Each row is a point. To make a cloud, some directions were put in groups of two or more. Within a group, all points are equally far from the middle, so they leave a hole (a ring in 2 directions, a hollow ball in 3). The other directions are filled evenly. Then the cloud was stretched, turned, moved and blurred a little. How many holes are there, and how many directions does each take, smallest first?
In the rows, zero is written as 128.

Cloud, 22 rows:
[[180 118  89]
 [ 90 194  56]
 [ 79  96 102]
 [188 156  81]
 [144 111  71]
 [ 31  83 120]
 [ 86 155 117]
 [135 164 143]
 [ 78 160 117]
 [121 167 180]
 [120 102 136]
 [166 174 174]
 [200 188 115]
 [148 110 144]
 [ 96 119  59]
 [120 131  94]
 [188 160 127]
 [128 108 128]
 [ 76 167  66]
 [115 130 105]
 [138 157  84]
 [ 56 116  93]]
Holes: 0

Cloud (29 x 4):
[[112 135 144 126]
 [ 94 121  83 111]
 [102  79  94  70]
 [104  67 161 245]
 [156 136  96 185]
 [120  90 172 153]
 [163  87 147 187]
 [127 213 182 111]
 [156 159 118 121]
 [114 146  96 171]
 [149 137  84 177]
 [154  93 136 189]
 [ 82 136 128 107]
 [136 136 176 189]
 [149  81 104 193]
 [132  91 145 161]
 [ 90 157 101 211]
 [101 133 149 185]
 [146 152  83 181]
 [109 147  86 125]
 [143 150 102  59]
 [116 168  47  63]
 [165 174 114  93]
 [106  81 120 211]
 [119 179 152 107]
 [155 100 104 174]
 [155 189 112  48]
 [ 95 123 129 101]
 [118  66 145 185]]
Holes: 0

Cloud (53 x 6):
[[ 62 150 138 150  88 136]
 [ 90 106 195 118 121 157]
 [ 62 127 184 122  75 176]
 [104 131  97 121  72 104]
 [128  82  72 207  64 103]
 [ 64 125 158 184 134  20]
 [125 155 127  54  73 200]
 [ 99 121 176 103  35 150]
 [ 34  85 120 140  66 129]
 [114 122  83 129  91 226]
 [128  84  52 119 125 202]
 [103 142 149  36 148 150]
 [ 43 102 123 115 107  86]
 [125 112 145  72  69 119]
 [ 84 187 110 146 113 155]
 [152 137 166 114 117  78]
 [116 110 130 174 102 114]
 [ 52 112 137 169 117  26]
 [137 166 132 121  58 112]
 [ 69 113 136 144  59 105]
 [120 141 104 142  49 116]
 [122  94  97  86 115 192]
 [ 88 118 143  84 117 180]
 [ 68 154 156 176 119  67]
 [ 95 116  50 167  97 148]
 [ 85  99  81 197  77 131]
 [111 146 126 171  61 179]
 [ 83 200 154 107 112 170]
 [ 97 162 158 168  77 112]
 [129  88 128 111 136 187]
 [104  85 107 125 149 184]
 [119  79  79  97  88 176]
 [119 116 120  82 146 108]
 [150 112 150 147  93 151]
 [ 71 140 123 116 141 158]
 [ 75 169 179  84  78 166]
 [ 83 116 192 138  74 220]
 [ 79 122 119 158  92 199]
 [158 156 126 102 135  91]
 [ 89 156 115 150 100  67]
 [140 104 148 142 109 160]
 [ 89 131 156 150  62 162]
 [110 105 172 130  57 235]
 [ 66 147 110 183 148  94]
 [115  86  93 117  93 212]
 [ 81 180 134  80 117 164]
 [132  88 146 126 137 201]
 [ 60 156 136 112  85 105]
 [102 159 123 136  80 181]
 [ 97 173 111 135 108 115]
 [106 125 159 107 111  85]
 [162 151 118  98 142 139]
 [ 94 130  68  80 117 125]]
Holes: 0
